Rows are points. Each copy is the shape, with its points in the same order, turned, moved and blurred by noise. Say if it was mirrored as well.
In the rows, zero is written as 128.

Shape (8 x 2)
[[134  85]
 [153  96]
 [ 87  94]
 [157 113]
 [144 202]
 [ 87  99]
 [180 132]
 [118 152]]
Copy 1 (8 x 2)
[[142  87]
 [169  87]
 [ 93  94]
 [163 100]
 [165 200]
 [ 96  93]
 [187 125]
 [141 154]]
Copy 1 is: only turned
Copy 2 (8 x 2)
[[182 138]
 [172 121]
 [157 180]
 [161 103]
 [ 67  99]
 [148 178]
 [150  83]
 [109 134]]
Copy 2 is: mirrored
Copy 3 (8 x 2)
[[126  89]
 [149  92]
 [ 88 104]
 [162 105]
 [168 201]
 [ 88 114]
 [184 121]
 [134 155]]
Copy 3 is: only turned

Shape (9 x 4)
[[166 107 162 152]
 [127  80 171 168]
 [125 136 147 113]
 [166  59 185 108]
 [167 115 112 113]
 [134 116  81  64]
 [189 121 110 104]
 [ 83 139 110 103]
 [ 69 115 140  87]]
Copy 1 (9 x 4)
[[160 116  89 118]
 [159 122  60 163]
 [106 124 123 139]
 [148  53  78 141]
 [152 108 150 129]
 [119  90 194 164]
 [155  94 162 109]
 [ 88 145 145 179]
 [ 76 119 123 198]]
Copy 1 is: mirrored
Copy 2 (9 x 4)
[[ 94 151 130 103]
 [118 179 172 104]
 [135 105 143  92]
 [131 183 124  47]
 [134 127  90 111]
 [193  94  82 106]
 [130 124  68 103]
 [180  83 148 129]
 [190 101 172  93]]
Copy 2 is: only turned
Copy 3 (9 x 4)
[[103 179 177 139]
 [155 186 162 149]
 [115 143 148  95]
 [117 235 156 104]
 [ 70 162 133 125]
 [ 69 150  76  89]
 [ 46 168 137 119]
 [128 110 104 100]
 [156 134 103  76]]
Copy 3 is: only turned

Shape (12 x 6)
[[158 125  94 134  57  99]
 [100 114 159 133 122 163]
 [128 126 139 142 247 129]
 [157  79  66 111 200 119]
 [107 106 123 170 105 149]
 [137 100 132 106 116  95]
 [133  97 110 139 110 158]
 [110 172 118  95 122 124]
 [ 99 130 183 101  64 171]
 [153 166 175 129 175 119]
 [ 81  79 149 153 138 113]
 [164  87 157 123 202 173]]
Copy 1 (12 x 6)
[[168 106 163  60 119  87]
 [124 138  94 141 124 116]
 [177 164 135 191 167 203]
 [184 143 135  98 137 225]
 [149 118 125 126  83 120]
 [155 176 135  89 149 114]
 [136 112 112  91 105 135]
 [202 123  98 123 168 100]
 [109 125  64 118 139  52]
 [153 145 151 164 195 126]
 [142 185 113 140  90 132]
 [102 144 123 141 169 204]]
Copy 1 is: mirrored
Copy 2 (12 x 6)
[[ 94 116 140 186 163 185]
 [143 131 147  75 134 139]
 [225 135 146 125  67  70]
 [221  99  97 171  89 157]
 [140 148 190 122 141 173]
 [154 132 104 149 164 144]
 [151 107 151 120 131 181]
 [118 172 108 139 101 133]
 [ 85 133 119  62 170 161]
 [134 125 141 132 104  69]
 [190 156 166 107 158 149]
 [195  78 132  86  93 108]]
Copy 2 is: only turned
Copy 3 (12 x 6)
[[159  91  78  85 122 174]
 [ 88 107 104 158 105 110]
 [ 46 172 141 200 176 173]
 [ 65 117  99 137 229 181]
 [ 87  83  87 147  96 153]
 [146 115  87 143 158 142]
 [ 89  79  97 123 131 140]
 [111 173  83 108 125 132]
 [131 108 100 129  76  62]
 [110 175 163 162 131 153]
 [102  98  71 202 126 143]
 [ 62 111 169 174 182 124]]
Copy 3 is: only turned
Copy 4 (12 x 6)
[[124 166 122 143 192 171]
 [103  97 147 114  98 150]
 [148  97  84  73  76  52]
 [137 147  27 126  98 100]
 [ 89  94 118 112 149 157]
 [112 171 124 131 125 129]
 [112 117 100 124 129 171]
 [159 118 151 164 130 119]
 [107 112 200 141 101 192]
 [170 128 152  75 108  94]
 [ 58 116 127 111 112 111]
 [143 122  84  63  48 131]]
Copy 4 is: mirrored

Shape (12 x 8)
[[182 182 148 144 122 118 145 100]
 [ 92 168 101 176  78 102 117 165]
 [ 88 164 137 158 171  94 178 187]
 [148 143 148 114 134 161 127 141]
 [ 70 155  50 205  98 162  96 115]
 [184 203  75 165 142  81 181 124]
 [177 101 117 166 171 159 157  84]
 [162 156 152  99 129 100 141  78]
 [157 106  69 204 126 115 139 158]
 [164 100 110 152 143  94  66 101]
 [113 147 100 108 113 172 178 124]
 [131  97 166 133  95  91 124 151]]
Copy 1 (12 x 8)
[[166 141 135 163 130 140 200  91]
 [ 89 110 169  93 188 112 161 115]
 [ 96 111 193 195 193 149 134 146]
 [171 169 154 137 138 151 153 155]
 [ 60 173 175  63 141  95 121  88]
 [124 106 180 188 118  77 214  92]
 [119 187 117 178  73 138 158 134]
 [197 109 126 163 112 142 152 107]
 [ 55 146 131 135 132  94 188 152]
 [128 154  58 134 135  89 140 132]
 [141 139 201 122  88 148 136 145]
 [133 105  98 117 162 168 158 160]]
Copy 1 is: mirrored
Copy 2 (12 x 8)
[[165 122  76 119 145  94 104 121]
 [119 134 135 189  72  98 142 168]
 [ 97 144 139 102  44  73 154  90]
 [131  94 142 102 131 121  98 122]
 [155  79 170 225 107 120 203 153]
 [188 180  93 165 113  76 127  75]
 [208 104 154  81 155 119 157  99]
 [144 133  77  91 144 151 115 126]
 [189 159 189 143 111  82 155 140]
 [140 163 156 122 189 130 162 162]
 [166  80 140 135  79 155 114  96]
 [123 150 140  85  99 118 117 191]]
Copy 2 is: only turned
Copy 3 (12 x 8)
[[114  85 113  92  68 117 127 168]
 [ 74 141 185 135 134 103 173 152]
 [ 72  85 184 163 113 147 112  86]
 [132 134 115  92 101 128 120 110]
 [ 96 203 160 178 122 147 177 197]
 [102  76 201 124  59 118  89 204]
 [161 114 108 110 101 204 103 172]
 [162  69 107 111  94 102 119 154]
 [101 131 188 109 149 176 110 190]
 [135 125 107 116 176 115 100 197]
 [161 148 168 128  69 142 159 113]
 [122  90 135  97 172 122 155 114]]
Copy 3 is: only turned

Shape (14 x 9)
[[147 143 105 142 136 123  80  94 115]
 [146 138 127 113 141 155 145 121 128]
 [ 74 116 105 126 116 136 156 112 142]
 [144 146  99 123 110 124 144 105 134]
 [121 132 128 106 134 107 139 124 123]
 [139 116 106 136 100 126 121  96 128]
 [139 135 108 135 117 172 144 116  63]
 [117 122 178 138 113 112 127 249 139]
 [144 137 141 142 112 115 159 122 138]
 [140 152 117 150 137 143 147  97 128]
 [145 149 192 110 125 117 158 130 138]
 [136 142 122 147 134 113 130  97 108]
 [127 129 100 139 124 106 133 159 120]
 [127  93 106 134 136 120 156  98 139]]
Copy 1 (14 x 9)
[[148 137 124 158 115 156 106 114  83]
 [125 148 144 130 131 112 117 124 138]
 [141 127 116 128 193 145 142 114 151]
 [143 137 129 159 157 116 101 131 122]
 [132 102 139 136 147 119 137 124 119]
 [145 146 104 176 140 132 128 121 117]
 [ 78 177 123 149 149 121 126  87 100]
 [ 67  67  78  76 105 119 151 191 137]
 [144 133 110 131 146  93 131 143 123]
 [152 162 126 124 143 116 112 112 111]
 [140 133 149 109 130  84 157 169 113]
 [146 139 120 137 139 120 123 105  91]
 [113  94  95 132 138 120 110 124 120]
 [160 128 111 151 139 116 135  94 153]]
Copy 1 is: only turned
Copy 2 (14 x 9)
[[ 74 121 147 141 142 149  91 122 141]
 [148 130 124 122 138 155 112 131 126]
 [156 138 124 141 162  90 133 109 168]
 [129 120 132 126 154 120  98 104 115]
 [129 115 134 102 141 124 137 116 142]
 [113 106 142 155 155 113 106 123 121]
 [148 148 169 154 181 171 114 124 118]
 [137 177 172 117  56 112 213 139 109]
 [126 129 117 124 146 124 146 110  99]
 [122 145 105 139 162 144 105 111 121]
 [142 106 101 105 119 156 173 109 105]
 [ 97 127 129 129 168 143 123 110 127]
 [115 155 163 112 135 105 133 121 124]
 [132 121 114 125 176  99 120 148 133]]
Copy 2 is: mirrored
Copy 3 (14 x 9)
[[151 159 113 109 172 130 127 121 106]
 [129 103 130 138 149 118 101 145 140]
 [126 114  91 132 112 141 157 162 168]
 [111 111 106 102 154 118 125 146 128]
 [114 123 110 135 110 115 118 127 124]
 [121 130 105 115 158 131 145 160 110]
 [169  97 109 151 170  76 138 160 125]
 [144  95 211 120  37 117 151 140 102]
 [ 93 106 142 120 138 107 141 140 133]
 [122 114 126 127 170 116 135 125 153]
 [ 78 123 171 146 115  98 107 138 137]
 [123 136 114 129 159 107 146 118 128]
 [141 100 120 106 109 118 146 123 106]
 [105 102  99 146 147 153 149 135 126]]
Copy 3 is: only turned
Copy 4 (14 x 9)
[[138 132  92 107 134 152 153  88 138]
 [129 171 128 122 127 114 149 144 142]
 [113 153 148 124  84 146 110 142  99]
 [101 167 128 135 127 132 136 104 135]
 [117 139 157 112 136 136 132 127 139]
 [124 146 127 143 107 142 151  92 125]
 [166 200 131 134 148 144 153 121  97]
 [171  91 173 196 159 133  91 193 176]
 [114 141 146 149 138 101 133 123 126]
 [125 163 108 122 132 106 136 117 116]
 [104 125 162 141 162  91 161 162 139]
 [132 140 127 111 145 122 140 100 115]
 [142 143 146 142 135 144  99 113 147]
 [128 153 156 114  87 114 130 104 126]]
Copy 4 is: only turned
